Every row gives one point. Examples show where two turns around zero, p and q, send a point. Write where each new point lands after one turn and then the other. Backwards means that the second turn is done in reverse. Each puzzle has new turns, and all numbers are rounded.

Turn p:
[ 0.11 -0.17 -0.17] -> [ 0.05 -0.08  0.25]
[-0.34 -0.16  0.05] -> [-0.13  0.35  0.06]
[0.14 0.45 0.55] -> [ 0.23 -0.06 -0.69]
[ 0.20 -0.15 -0.39] -> [-0.03 -0.26  0.38]
[ 0.05 -0.09  0.02] -> [0.09 0.02 0.06]
[-0.17  0.11 -0.05] -> [-0.19  0.05 -0.06]
Turn q:
[0.21 0.04 0.15] -> [ 0.23 -0.12  0.05]
[ 0.10  0.13 -0.23] -> [0.07 0.24 0.13]
[ 0.21 -0.34  0.21] -> [ 0.24 -0.19 -0.33]
[-0.52  0.17 -0.14] -> [-0.54  0.07  0.16]
Where do these land?
p, then q: [-0.24  0.15 -0.30] -> [-0.39 -0.11 -0.04]
q, then p: [-0.40 -0.31 -0.20] -> [-0.53  0.09  0.07]
p, then q: [ 0.05 -0.10  0.30] -> [0.24 0.15 0.16]
p, then q: [ 0.17 -0.11 -0.02] -> [ 0.16 -0.09 -0.08]
p, then q: [0.13 0.37 0.36] -> [ 0.07  0.52 -0.11]
q, then p backwards: [ 0.29  0.00 -0.15] -> [ 0.04 -0.21  0.25]

Turn p:
[-0.36  0.15  0.30] -> [-0.13  0.40 -0.26]
[-0.05 -0.24 -0.34] -> [-0.12 -0.09  0.39]
[ 0.24 -0.05 -0.03] -> [ 0.16 -0.18  0.04]
[ 0.45 -0.03  0.17] -> [ 0.41 -0.23 -0.11]
[-0.28  0.17 -0.11] -> [-0.33  0.09 -0.05]
Turn q:
[ 0.28 -0.02  0.17] -> [ 0.17 -0.28  0.00]
[-0.37  0.26 -0.39] -> [-0.41  0.37 -0.22]
[ 0.17 -0.29 -0.06] -> [-0.03 -0.17  0.30]
[-0.08  0.05  0.28] -> [ 0.27  0.08 -0.08]
Where do these land?
q, then p backwards: [-0.49  0.27  0.00] -> [-0.36  0.08  0.42]
q, then p: [ 0.24 -0.33  0.03] -> [0.35 0.22 0.01]
q, then p backwards: [ 0.23  0.08 -0.27] -> [-0.01  0.24 -0.27]
q, then p: [ 0.02 -0.01  0.24] -> [ 0.16 -0.18  0.00]

Turn p:
[ 0.12 -0.25  0.03  0.14] -> [ 0.15 -0.21  0.17 -0.06]
[ 0.07 -0.19  0.06  0.10] -> [ 0.08 -0.17  0.13 -0.07]
[ 0.04  0.03 -0.16  0.13] -> [ 0.12 -0.03 -0.02  0.17]
[ 0.08 -0.15 -0.08 -0.69] -> [ 0.18  0.46 -0.08 -0.51]
[-0.14 -0.20 -0.06  0.22] -> [ 0.10 -0.31 -0.09  0.02]
[ 0.15  0.76  0.12 -0.03] -> [-0.44  0.47  0.10  0.43]
[-0.32  0.00  0.09  0.11] -> [-0.18 -0.21 -0.22  0.00]
Turn q:
[ 0.01  0.19 -0.14 -0.37] -> [-0.23  0.36  0.08  0.05]
[-0.23 -0.16 -0.18 -0.15] -> [-0.31 -0.09  0.02  0.17]
[-0.08 -0.01  0.48  0.14] -> [ 0.16 -0.23  0.19 -0.38]
[ 0.70  0.15 -0.17 -0.10] -> [ 0.22  0.53 -0.47 -0.07]
[-0.21  0.17 -0.21  0.20] -> [ 0.12 -0.05  0.18  0.33]
[-0.20 -0.22 -0.11  0.21] -> [-0.02 -0.33 -0.03  0.19]
[ 0.00 -0.11  0.33  0.07] -> [ 0.06 -0.19  0.03 -0.29]
Where do these land?
p, then q: [-0.55 -0.15 -0.06  0.31] -> [-0.26 -0.28 -0.38  0.37]
p, then q backwards: [-0.02  0.20  0.28 -0.39] -> [ 0.09  0.05  0.09 -0.50]
p, then q: [ 0.14  0.44 -0.04  0.29] -> [ 0.40 -0.31  0.18  0.09]
q, then p backwards: [ 0.25 -0.05  0.09  0.01] -> [-0.13 -0.10 -0.11 -0.19]
q, then p backwards: [-0.26 -0.19 -0.11 -0.27] -> [-0.11  0.22  0.33  0.13]
q, then p: [ 0.49 -0.20 -0.07 -0.06] -> [ 0.33  0.30 -0.23  0.21]
p, then q: [-0.05 -0.05 -0.09  0.11] -> [ 0.03 -0.06 -0.14  0.04]

Turn p:
[ 0.24 -0.02 -0.03  0.38  0.52  0.32] -> [ 0.30  0.09  0.49  0.17 -0.45 -0.09]
[-0.07 -0.16  0.21 -0.14 -0.07 -0.26] -> [-0.08 -0.24 -0.09  0.14  0.27  0.02]
[ 0.09  0.28  0.26 -0.34  0.28  0.29] -> [ 0.23  0.23 -0.22  0.32 -0.10 -0.41]
[-0.12 -0.14 -0.43  0.09 -0.45 -0.21] -> [-0.30  0.01  0.02 -0.49  0.21  0.32]
[ 0.19  0.07 -0.02 -0.25  0.07 -0.23] -> [ 0.15  0.15 -0.05  0.14  0.31  0.05]
[-0.38 -0.24 -0.14 -0.12 -0.34 -0.08] -> [-0.48 -0.14 -0.10 -0.25  0.19 -0.01]
[-0.20  0.14 -0.18  0.28 -0.09 -0.16] -> [-0.20  0.03 -0.02 -0.08 -0.16  0.36]
[0.24 0.09 0.33 0.10 0.08 0.33] -> [ 0.38 -0.13 -0.05  0.06 -0.27 -0.24]
Turn q:
[ 0.27 -0.14 -0.13  0.02  0.42 -0.20] -> [ 0.09 -0.19  0.46 -0.01  0.24 -0.11]
[ 0.10 -0.61 -0.14  0.16 -0.02 -0.21] -> [-0.12 -0.05  0.46  0.21 -0.31 -0.31]
[-0.03  0.20 -0.06 -0.26 -0.31  0.15] -> [-0.25  0.19 -0.22 -0.13 -0.02  0.26]
[-0.02  0.33  0.13  0.49 -0.08 -0.11] -> [ 0.37 -0.25 -0.24 -0.28 -0.21 -0.06]
[-0.37  0.17 -0.17 -0.22 -0.11  0.28] -> [-0.02  0.23 -0.24  0.19 -0.01  0.43]
[ 0.14 -0.38  0.03 -0.16  0.01  0.24] -> [-0.16  0.35  0.18  0.15  0.06 -0.21]
[-0.09  0.42  0.34 -0.03  0.08 -0.15] -> [ 0.07 -0.29 -0.41 -0.12  0.24  0.00]
Where do these land?
q, then p: [ 0.00  0.16 -0.19 -0.10 -0.21 -0.24] -> [-0.23 -0.08 -0.04 -0.15  0.00 -0.30]
q, then p: [ 0.33 -0.05 -0.19 -0.28  0.15  0.01] -> [-0.05 -0.05 -0.14  0.41 -0.12 -0.21]
q, then p backwards: [-0.53  0.41  0.41  0.36  0.19  0.02] -> [ 0.32  0.37  0.67 -0.11 -0.26 -0.10]
p, then q backwards: [ 0.05 -0.29  0.25  0.14  0.13 -0.09] -> [-0.08 -0.10 -0.07  0.06  0.25 -0.33]
q, then p: [-0.27  0.16 -0.17  0.46  0.01  0.06] -> [ 0.39 -0.03  0.03 -0.42  0.09 -0.06]
p, then q backwards: [ 0.26 -0.02  0.02 -0.05 -0.20  0.14] -> [0.16 0.18 0.11 0.23 0.08 0.05]
q, then p: [ 0.16 -0.36 -0.13 -0.52 -0.08  0.11] -> [-0.30 -0.06 -0.28  0.34 -0.40  0.07]

Turn p:
[-0.36 -0.07  0.42 -0.03 -0.08 -0.32] -> [ 0.52 -0.16  0.00  0.16  0.25 -0.20]
[ 0.31 -0.20 -0.21 -0.13  0.15  0.34] -> [-0.43  0.04 -0.19  0.12 -0.15  0.28]
[ 0.32  0.24 -0.08 -0.01 -0.23  0.21] -> [-0.21 -0.19  0.13 -0.30 -0.19  0.20]
[-0.34 -0.19 -0.03  0.14  0.21  0.21] -> [-0.15  0.09  0.08  0.40  0.06 -0.25]
[ 0.14  0.04 -0.27 -0.12 -0.34 -0.24] -> [ 0.23  0.17  0.11 -0.23 -0.24  0.28]
[ 0.08  0.52  0.21 -0.26  0.15 -0.09] -> [ 0.07 -0.28 -0.30 -0.40 -0.10 -0.28]
[-0.16 -0.34 -0.04  0.40  0.15 -0.11] -> [-0.03  0.32  0.16  0.26  0.37 -0.04]
Turn q:
[ 1.02 -0.05  0.11 -0.29 -0.17 -0.07] -> [0.70 0.23 0.45 0.12 0.64 0.00]
[-0.28 -0.09 -0.22 -0.30  0.18  0.13] -> [ 0.10 -0.29 -0.25  0.19 -0.27  0.11]
[-0.09 -0.16 -0.06  0.52  0.14  0.04] -> [-0.44  0.15  0.07  0.20 -0.08 -0.25]
[-0.27  0.37  0.10  0.14  0.15 -0.10] -> [-0.26  0.22 -0.15 -0.19 -0.19  0.25]
[ 0.02 -0.03 -0.16 -0.13 -0.33  0.09] -> [ 0.25 -0.10 -0.06 -0.14 -0.03 -0.25]
[-0.26 -0.11  0.15 -0.32 -0.01  0.07] -> [ 0.04 -0.39 -0.03 -0.10 -0.10  0.18]
[-0.23 -0.17 -0.26 -0.19 -0.03 -0.04] -> [ 0.06 -0.27 -0.30  0.09 -0.07 -0.09]
[0.02 0.18 0.15 0.22 0.01 0.17] -> [-0.11  0.20  0.21 -0.10 -0.15  0.01]
[ 0.07  0.06  0.18  0.36  0.07 -0.28] -> [-0.35  0.26  0.06 -0.05  0.24  0.03]
Where do these land?
q, then p backwards: [ 0.22  0.03 -0.35  0.46  0.11 -0.12] -> [-0.28 -0.18 -0.26  0.15  0.45 -0.04]
q, then p backwards: [-0.30  0.09  0.60 -0.28 -0.20 -0.12] -> [ 0.59  0.30  0.18  0.09 -0.34  0.04]
p, then q backwards: [ 0.00 -0.03  0.01 -0.18  0.13 -0.25] -> [ 0.03  0.16 -0.24 -0.12 -0.06 -0.11]
q, then p backwards: [-0.03  0.14  0.01 -0.45 -0.13 -0.04] -> [ 0.16  0.05  0.20 -0.23 -0.20 -0.28]
p, then q: [ 0.49 -0.42  0.01 -0.28 -0.01 -0.11] -> [ 0.23  0.08  0.11  0.25 -0.55 -0.25]
q, then p: [-0.28 -0.04 -0.26  0.27  0.18  0.21] -> [ 0.27  0.12  0.45 -0.04 -0.04 -0.03]
q, then p: [ 0.12 -0.01  0.17 -0.20  0.01  0.17] -> [-0.10 -0.23 -0.06  0.05  0.13  0.17]
q, then p backwards: [-0.09  0.25  0.22  0.08  0.05  0.07] -> [ 0.20  0.06 -0.26  0.04 -0.14  0.02]
q, then p: [-0.15  0.00 -0.40  0.59 -0.14  0.19] -> [ 0.58  0.22  0.25 -0.32 -0.04 -0.18]

Turn p:
[ 0.18  0.14  0.18 -0.16 -0.22  0.18  0.35  0.25] -> [ 0.25 -0.02  0.00 -0.17 -0.13  0.26 -0.12 -0.43]
[ 0.36  0.03 -0.33  0.39 -0.09  0.01  0.14 -0.45] -> [-0.07 -0.27 -0.52  0.05  0.30  0.26  0.31  0.15]
[ 0.16 -0.24 -0.19  0.29  0.26 -0.06 -0.06  0.29] -> [-0.19 -0.13  0.35  0.01  0.39  0.15  0.08  0.09]
[-0.06 -0.11  0.19 -0.17  0.20 -0.32 -0.25  0.15] -> [ 0.06  0.14  0.39  0.14 -0.03 -0.31  0.13  0.03]
[ 0.04  0.21  0.35  0.29  0.18  0.31 -0.26 -0.49] -> [ 0.35 -0.29 -0.22  0.23 -0.19  0.06 -0.11  0.58]
[ 0.17 -0.33  0.18 -0.04 -0.01  0.25 -0.07 -0.01] -> [-0.09 -0.22  0.17  0.19 -0.26  0.22  0.03 -0.02]
[-0.06  0.05 -0.34 -0.27 -0.43  0.29 -0.02  0.24] -> [-0.28  0.38 -0.09 -0.30 -0.22  0.33 -0.08 -0.19]
[-0.31  0.37 -0.21 -0.25  0.12 -0.19  0.21 -0.25] -> [ 0.04  0.08 -0.34 -0.37  0.01 -0.48 -0.04  0.00]
[-0.09 -0.25 -0.09  0.25  0.14 -0.29  0.27  0.17] -> [-0.18 -0.14  0.12  0.12  0.44 -0.15 -0.06 -0.21]
[-0.39  0.13  0.25 -0.33 -0.15 -0.18 -0.32  0.11] -> [ 0.11  0.49  0.14  0.10 -0.31 -0.33 -0.15  0.02]
Turn q:
[ 0.08  0.12 -0.11  0.09  0.12 -0.40 -0.24  0.18] -> [-0.02  0.03  0.26 -0.07 -0.31  0.25  0.23  0.14]
[ 0.43  0.25  0.20  0.32 -0.26 -0.18 -0.07 -0.01] -> [-0.13 -0.38  0.09  0.33 -0.03  0.01  0.36  0.30]
[-0.41  0.31  0.56  0.02  0.03  0.27  0.02  0.21] -> [-0.49  0.29  0.21  0.09  0.23 -0.36 -0.28  0.23]
[ 0.12 -0.46 -0.10 -0.03  0.17  0.11  0.30  0.07] -> [ 0.31 -0.10 -0.20 -0.36 -0.01 -0.28  0.01 -0.14]
[-0.29 -0.35 -0.12 -0.31 -0.04 -0.10 -0.09 -0.39] -> [ 0.27 -0.06 -0.05 -0.07 -0.02  0.27 -0.53 -0.23]
[ 0.36 -0.37 -0.21  0.02 -0.09  0.22 -0.27  0.18] -> [ 0.47  0.07 -0.34 -0.04 -0.03  0.03  0.19  0.30]
[ 0.11  0.01 -0.25 -0.49  0.37  0.00  0.10 -0.12] -> [ 0.33  0.25  0.09  0.04 -0.19 -0.07  0.00 -0.50]
[-0.33  0.35  0.23  0.05 -0.33  0.00  0.21  0.14] -> [-0.43  0.00  0.25  0.04  0.45  0.00 -0.05  0.06]
[-0.06  0.13 -0.19  0.33  0.02  0.08  0.04 -0.26] -> [-0.29 -0.11 -0.31  0.04 -0.08  0.14  0.06 -0.13]
Where do these land?
q, then p: [-0.19  0.15  0.15 -0.02  0.23  0.16  0.03 -0.07] -> [ 0.06  0.26 -0.13  0.08  0.06 -0.20 -0.06  0.16]
q, then p backwards: [-0.27 -0.07  0.16  0.01 -0.05 -0.20 -0.07 -0.16] -> [-0.16 -0.10  0.04  0.09  0.09  0.31  0.05  0.16]
p, then q: [-0.31 -0.16  0.00  0.22 -0.57  0.04  0.61  0.02] -> [-0.13  0.11 -0.54  0.19 -0.39  0.52 -0.24 -0.17]
q, then p: [ 0.06 -0.21  0.13  0.02  0.09  0.22 -0.21 -0.05] -> [-0.03  0.27  0.07 -0.05  0.19  0.15  0.17  0.02]
q, then p backwards: [-0.28 -0.12 -0.15  0.28  0.19  0.02 -0.02 -0.16] -> [-0.14  0.02 -0.23 -0.14 -0.17  0.32  0.17 -0.09]
p, then q: [ 0.16 -0.03 -0.29 -0.54  0.20  0.03 -0.17 -0.03] -> [ 0.07 -0.09  0.38 -0.05  0.49 -0.06 -0.16 -0.22]
q, then p: [ 1.10  0.45 -0.03 -0.13 -0.23 -0.08 -0.05 -0.13] -> [ 0.07 -0.66 -0.24  0.40  0.71  0.38 -0.10 -0.44]
q, then p: [-0.12  0.13 -0.08  0.02 -0.02 -0.01 -0.25  0.28] -> [ 0.21  0.08  0.05 -0.24 -0.04  0.08 -0.25 -0.05]
q, then p: [-0.13 -0.15  0.11  0.14  0.16 -0.17  0.13  0.29] -> [ 0.05  0.17  0.15 -0.03 -0.25 -0.21  0.03 -0.26]

Turn p:
[-0.06 -0.02  0.55 -0.32  0.01 -0.13 -0.24 -0.54] -> [-0.17  0.32 -0.01  0.40  0.31  0.15 -0.28  0.53]
[ 0.18 -0.05 -0.13 -0.44 -0.12 -0.56 -0.27  0.25] -> [-0.08  0.16  0.10  0.66  0.01 -0.31  0.13 -0.35]
[-0.19 -0.05 -0.13  0.15 -0.17 -0.38 -0.22 -0.01] -> [ 0.25  0.04 -0.16  0.33 -0.06  0.19 -0.04 -0.24]
[ 0.04 -0.06 -0.08  0.14  0.13  0.26 -0.24  0.17] -> [ 0.17 -0.13 -0.22 -0.16 -0.05 -0.27  0.02  0.07]
[-0.13  0.21 -0.24  0.17  0.04  0.21  0.72  0.11] -> [-0.14 -0.22  0.29 -0.59 -0.02  0.33  0.23 -0.24]
[-0.17 -0.11 -0.12  0.05 -0.14  0.22  0.32 -0.65] -> [ 0.25  0.00  0.44 -0.20  0.03  0.45 -0.20  0.33]
[ 0.04 -0.10 -0.27  0.04  0.39 -0.01  0.29  0.33] -> [ 0.00 -0.03  0.05 -0.25 -0.12 -0.10  0.56 -0.15]
[ 0.28  0.12  0.19  0.14  0.11  0.16 -0.08 -0.21] -> [-0.05  0.27 -0.08 -0.23  0.01 -0.11 -0.22  0.19]
[ 0.13 -0.11  0.26  0.11 -0.13  0.17 -0.04  0.29] -> [-0.24 -0.17 -0.21 -0.05 -0.25 -0.16 -0.11  0.06]
[-0.10  0.17 -0.03 -0.05 -0.13  0.05 -0.25  0.26] -> [-0.01 -0.22 -0.19  0.10  0.14 -0.17 -0.10 -0.19]
Turn q:
[-0.22 -0.40  0.18 -0.18  0.17 -0.20 -0.05  0.04] -> [-0.16  0.04  0.02  0.21 -0.21 -0.39 -0.05 -0.28]
[ 0.03  0.14  0.25  0.09 -0.17 -0.31 -0.40  0.12] -> [-0.42  0.00  0.13  0.18  0.40 -0.05 -0.03  0.06]
[ 0.19 -0.24  0.22  0.31 -0.34 -0.19 -0.31 -0.01] -> [-0.39  0.21  0.12 -0.07  0.39  0.02  0.20 -0.27]
[-0.27 -0.17 -0.07 -0.14 -0.12  0.39 -0.05 -0.37] -> [ 0.30  0.31  0.38 -0.14 -0.21 -0.01 -0.16 -0.10]
[ 0.29  0.05 -0.18 -0.21 -0.30  0.22  0.14 -0.43] -> [ 0.44  0.48 -0.07 -0.10  0.11  0.20  0.03  0.08]
[ 0.01  0.08 -0.21 -0.30  0.13  0.46  0.30  0.14] -> [ 0.57 -0.20 -0.09 -0.20 -0.17 -0.11 -0.07  0.14]
[-0.19 -0.01  0.40  0.13  0.36 -0.22  0.15  0.24] -> [-0.46 -0.26 -0.20 -0.03 -0.25 -0.27 -0.12  0.05]
[-0.02  0.36 -0.29  0.20  0.14 -0.27  0.36  0.40] -> [-0.07 -0.49 -0.26  0.12 -0.15  0.19  0.34  0.36]
[ 0.18  0.19 -0.30  0.11  0.13  0.12 -0.14 -0.14] -> [ 0.17 -0.09 -0.02  0.02  0.09  0.42 -0.13 -0.03]
Where do these land?
q, then p: [ 0.01 -0.33 -0.08  0.00 -0.02  0.30  0.05 -0.14] -> [-0.11  0.23  0.26  0.06  0.12 -0.04 -0.26  0.08]
p, then q backwards: [ 0.41  0.08 -0.14  0.12 -0.06  0.21 -0.30 -0.06] -> [-0.06 -0.14  0.30 -0.36  0.10  0.30  0.06 -0.06]
q, then p: [ 0.15 -0.13  0.08 -0.13  0.27 -0.06  0.00 -0.30] -> [ 0.32  0.07  0.00 -0.03  0.16 -0.06 -0.27 -0.14]
q, then p: [ 0.07 -0.41  0.09 -0.08 -0.04 -0.20 -0.25 -0.04] -> [ 0.16  0.32 -0.05 -0.07  0.18  0.35 -0.06  0.04]
q, then p: [-0.13  0.31  0.06 -0.02  0.03 -0.13  0.47  0.67] -> [-0.07 -0.29  0.16  0.28 -0.53  0.06  0.51 -0.25]
p, then q: [ 0.00  0.19 -0.31 -0.26 -0.09  0.21 -0.53 -0.10] -> [-0.32 -0.07 -0.38  0.28  0.18  0.16 -0.16 -0.36]
p, then q: [ 0.04 -0.12 -0.30  0.13 -0.07 -0.17 -0.08 -0.30] -> [-0.01  0.11 -0.18 -0.21  0.36  0.14 -0.09  0.07]
p, then q: [-0.19  0.45  0.36  0.13 -0.31 -0.03  0.36  0.29] -> [ 0.26  0.13  0.57  0.05 -0.41 -0.04 -0.29 -0.19]
q, then p: [-0.44  0.19  0.34  0.31  0.25 -0.10  0.35  0.36] -> [-0.03 -0.56  0.04  0.56 -0.21  0.24  0.15 -0.10]
p, then q: [ 0.08 -0.22 -0.09 -0.21  0.05 -0.02 -0.08 -0.39] -> [-0.26 -0.21 -0.19 -0.19  0.26 -0.06 -0.02  0.12]
